Each row is a point. Each copy is the shape, with its points in the same order, stretched, turned, moved and blurred by noise. Some copies are also mirrored. Which?
(in the rows, 100 means zero)

Shape (7 x 2):
121  117
70  128
72  120
143  66
86  61
133  84
77  135
Copy 1 (7 x 2):
136  100
97  54
100  61
132  161
83  128
132  139
107  54
Copy 1 is: mirrored
Copy 2:
47  98
68  140
76  132
71  47
109  85
65  71
64  143
Copy 2 is: mirrored
Copy 3:
123  101
85  137
82  130
107  48
59  84
107  72
98  136
Copy 3 is: only turned

Shape, 7 rows:
142  88  133  94
117  52  118  121
132  51  143  97
100  99  70  150
58  136  120  132
104  71  59  99
120  89  67  105
Copy 1 (7 x 4):
137  86  144  134
84  109  130  161
106  75  146  168
80  165  102  101
54  113  134  50
101  129  57  122
118  134  78  113
Copy 1 is: only turned
Copy 2, 7 rows:
113  79  130  77
79  69  99  67
82  74  132  61
100  81  46  111
74  104  98  156
89  113  44  62
105  99  52  73
Copy 2 is: only turned
Copy 3 (7 x 4):
67  120  118  129
102  101  140  144
73  115  151  143
150  89  73  118
160  136  81  56
111  53  102  106
105  70  87  114
Copy 3 is: mirrored

Shape:
115  109  91  83  116  119
94  93  102  94  112  121
117  102  93  97  115  95
118  107  91  179  78  115
58  98  114  103  108  120
111  88  136  76  93  104
105  87  88  84  75  120
109  95  100  83  89  118
119  72  99  84  104  111
118  105  102  94  100  86
88  88  104  86  119  101
Copy 1, 11 rows:
72  77  104  98  98  127
89  87  91  106  124  122
79  85  128  106  103  109
97  173  125  148  101  100
96  102  68  92  154  110
125  91  110  82  114  143
114  95  82  104  88  107
105  92  92  98  95  122
108  78  113  122  106  124
94  92  129  94  94  107
89  75  102  101  133  109
Copy 1 is: mirrored
Copy 2, 11 rows:
92  90  117  98  123  88
81  68  102  106  108  99
113  97  109  104  107  93
132  103  94  80  105  195
71  63  73  84  109  103
73  91  113  95  65  74
57  102  95  110  104  106
69  98  109  102  96  99
86  84  108  129  93  89
108  110  106  93  91  88
91  71  92  105  100  77
Copy 2 is: mirrored
Copy 3 (11 x 6):
85  94  79  108  105  113
83  93  110  107  107  103
108  88  85  109  84  97
136  147  137  161  59  105
54  110  130  91  99  100
95  67  118  79  98  126
113  123  112  94  125  119
101  102  109  92  115  121
116  79  103  107  129  103
118  91  89  97  76  99
83  87  103  92  104  88
Copy 3 is: mirrored

Shape:
103  86  113  128  136  96  66  84  79
134  100  115  122  160  134  92  104  115
97  132  74  100  94  88  65  62  107
84  87  85  62  94  80  65  71  87
107  108  89  122  119  125  181  83  66
118  85  107  92  79  85  99  140  107
66  80  42  82  145  91  116  152  109
74  82  64  90  167  83  111  45  104
98  104  123  109  120  109  123  98  116
87  42  78  147  98  130  119  96  73
31  100  117  76  103  94  104  128  103
81  152  107  112  107  91  103  81  138
113  128  101  109  112  108  62  68  117
101  103  77  75  137  114  93  95  110
Copy 1, 14 rows:
127  101  136  113  129  58  73  122  93
151  90  153  74  159  96  88  119  113
107  92  86  143  131  78  55  68  116
74  81  87  112  111  73  64  95  92
146  80  95  123  128  163  101  134  44
116  104  72  69  103  101  109  93  99
125  82  24  85  155  89  78  160  92
108  75  88  138  195  62  66  123  49
121  117  110  102  150  121  107  111  91
123  76  104  138  111  85  134  166  80
70  129  61  93  135  119  79  140  100
117  129  86  131  168  118  79  59  116
128  98  126  126  141  88  67  69  131
114  63  89  96  157  104  64  108  95
Copy 1 is: only turned
Copy 2:
107  34  100  125  97  96  99  79  125
124  47  130  132  101  92  140  107  108
119  75  90  66  54  92  98  108  125
92  90  87  51  89  115  102  71  135
89  107  116  123  120  15  143  128  70
135  106  104  108  130  128  89  100  115
77  72  109  69  142  112  124  165  133
66  56  106  72  95  47  134  124  163
105  91  145  116  101  73  113  108  112
59  105  69  152  113  85  137  99  104
70  102  154  73  110  125  85  103  108
117  90  153  87  53  82  95  138  113
124  66  112  96  56  98  112  95  119
107  73  118  73  98  102  138  118  123
Copy 2 is: mirrored

Shape:
112  110  79  112  125  127  91  99  110  110  84
91  140  69  114  130  90  101  103  102  107  95
79  61  103  79  83  112  114  67  88  107  128
95  97  101  98  77  69  144  63  80  72  118
112  126  79  81  82  80  89  82  92  111  95
75  97  87  116  119  95  73  103  124  91  106
95  116  115  91  113  110  92  100  137  111  131
100  111  91  92  113  100  95  132  85  103  86
105  100  64  97  118  82  91  89  109  127  67
115  59  118  72  69  55  111  54  68  67  144
102  109  111  133  77  103  82  108  117  118  107
72  93  116  80  76  75  100  63  68  98  113
104  98  139  89  81  85  96  48  76  73  103
93  120  68  107  90  139  57  109  124  99  102
109  109  101  112  109  69  102  65  54  101  135
Copy 1 (15 x 11):
103  105  89  112  120  93  131  70  113  80  83
103  141  78  113  130  52  107  96  132  96  105
78  92  78  110  66  111  85  93  76  120  133
83  116  110  106  98  96  58  139  81  99  153
99  108  100  157  109  70  68  96  117  86  98
78  93  75  92  95  78  111  95  154  111  96
96  119  101  110  94  104  102  73  132  149  81
106  124  76  110  79  81  99  112  107  80  70
98  86  68  143  129  57  119  111  120  88  93
88  57  106  104  89  114  5  120  73  117  133
100  93  124  112  75  81  121  75  131  111  87
55  101  97  116  76  74  42  108  85  111  121
46  88  130  104  106  97  37  90  82  98  107
96  107  97  133  75  96  124  44  160  74  88
102  99  98  88  127  56  43  86  80  115  120
Copy 1 is: mirrored
Copy 2, 15 rows:
127  119  66  88  70  110  117  86  91  123  91
98  143  60  86  67  98  101  98  84  132  117
91  88  137  93  120  70  132  108  103  58  97
92  99  105  102  135  65  107  135  92  49  150
82  107  96  81  102  113  87  112  67  112  127
99  111  93  111  53  103  112  67  100  113  106
121  120  128  84  72  85  84  71  102  121  105
97  114  80  101  79  114  89  121  95  127  97
85  113  61  87  92  136  119  88  101  114  118
66  48  132  98  135  62  81  125  92  5  135
108  90  102  111  93  92  104  70  88  147  114
64  109  131  111  130  78  98  112  83  61  110
97  106  125  110  133  83  78  98  77  41  110
130  107  102  91  37  117  120  81  65  154  92
60  103  80  92  108  45  84  101  76  66  111
Copy 2 is: mirrored

Shape (15 x 12):
86  136  58  129  114  109  49  125  80  89  106  62
64  118  66  77  106  98  61  156  119  77  115  61
131  106  106  81  118  102  104  59  108  104  130  95
121  113  127  90  107  72  85  79  124  116  120  83
135  98  111  92  92  121  129  107  112  140  129  80
128  111  116  88  108  80  111  106  104  91  145  107
54  83  83  146  95  110  95  171  97  63  67  133
104  120  67  148  110  115  129  149  161  70  67  122
48  136  64  134  87  73  87  119  107  91  142  44
115  113  133  74  151  97  144  87  93  102  118  71
86  122  43  109  79  98  127  147  99  64  63  130
85  128  125  70  117  116  107  78  114  132  115  121
83  63  47  120  109  100  116  118  133  95  70  119
132  112  121  82  125  61  115  95  109  159  98  105
91  105  81  128  63  106  116  130  125  58  46  84
Copy 1:
124  109  141  61  92  157  113  99  82  86  105  141
114  103  142  68  76  119  151  71  125  107  105  137
122  151  120  122  117  92  97  131  98  118  112  84
92  131  138  124  112  81  119  103  69  107  113  91
99  113  122  146  93  105  104  113  112  112  73  86
84  142  141  93  117  81  115  124  106  101  86  84
74  55  64  41  88  126  128  85  130  77  73  154
51  97  77  56  112  156  105  72  133  124  71  140
101  160  152  84  76  113  126  65  91  73  82  144
94  139  113  106  82  104  102  113  113  109  131  47
103  93  83  31  62  130  109  89  118  130  44  142
99  115  128  126  80  83  75  114  120  127  134  118
96  99  55  93  77  120  144  108  125  123  88  140
68  107  137  127  69  87  124  125  65  129  118  88
109  85  52  63  93  129  112  45  96  108  43  119
Copy 1 is: mirrored
Copy 2:
119  92  82  153  86  70  66  124  94  103  142  93
91  88  63  120  67  33  86  143  62  122  135  99
83  112  104  101  88  120  133  60  91  87  119  70
79  101  92  76  90  108  111  83  118  111  104  39
68  117  147  79  56  131  135  100  90  120  117  85
54  118  90  100  65  106  103  72  99  81  134  83
85  103  54  91  81  93  81  190  119  68  99  154
106  138  48  102  59  95  124  175  161  96  151  146
89  119  70  176  66  58  77  143  99  102  88  73
83  139  91  71  73  136  121  81  70  64  149  52
114  126  17  123  37  84  102  132  115  92  125  171
78  79  73  77  85  150  147  94  92  114  107  52
115  90  71  87  60  88  145  148  135  65  86  141
88  92  88  48  35  149  116  80  118  86  109  44
111  166  52  85  84  74  103  141  141  123  101  142
Copy 2 is: mirrored
Copy 3:
74  144  109  147  147  72  124  137  134  113  119  103
94  158  68  147  134  92  133  127  107  135  142  96
110  112  92  106  70  114  104  85  94  85  74  110
124  128  76  105  47  86  102  94  99  83  102  126
93  123  125  130  67  136  115  108  71  53  101  109
139  126  70  110  90  115  96  89  77  64  93  93
105  70  97  113  180  95  110  111  61  120  147  92
58  84  84  74  160  121  108  143  44  96  136  115
85  195  94  175  139  85  101  119  97  130  128  109
75  110  66  130  63  137  95  61  83  39  98  100
80  98  109  74  176  117  93  117  64  123  136  75
99  116  94  119  65  149  85  71  104  105  113  137
73  95  118  82  147  94  135  93  63  132  115  116
104  119  109  88  63  99  107  72  93  45  129  138
87  84  101  85  127  85  95  142  48  120  124  79
Copy 3 is: only turned
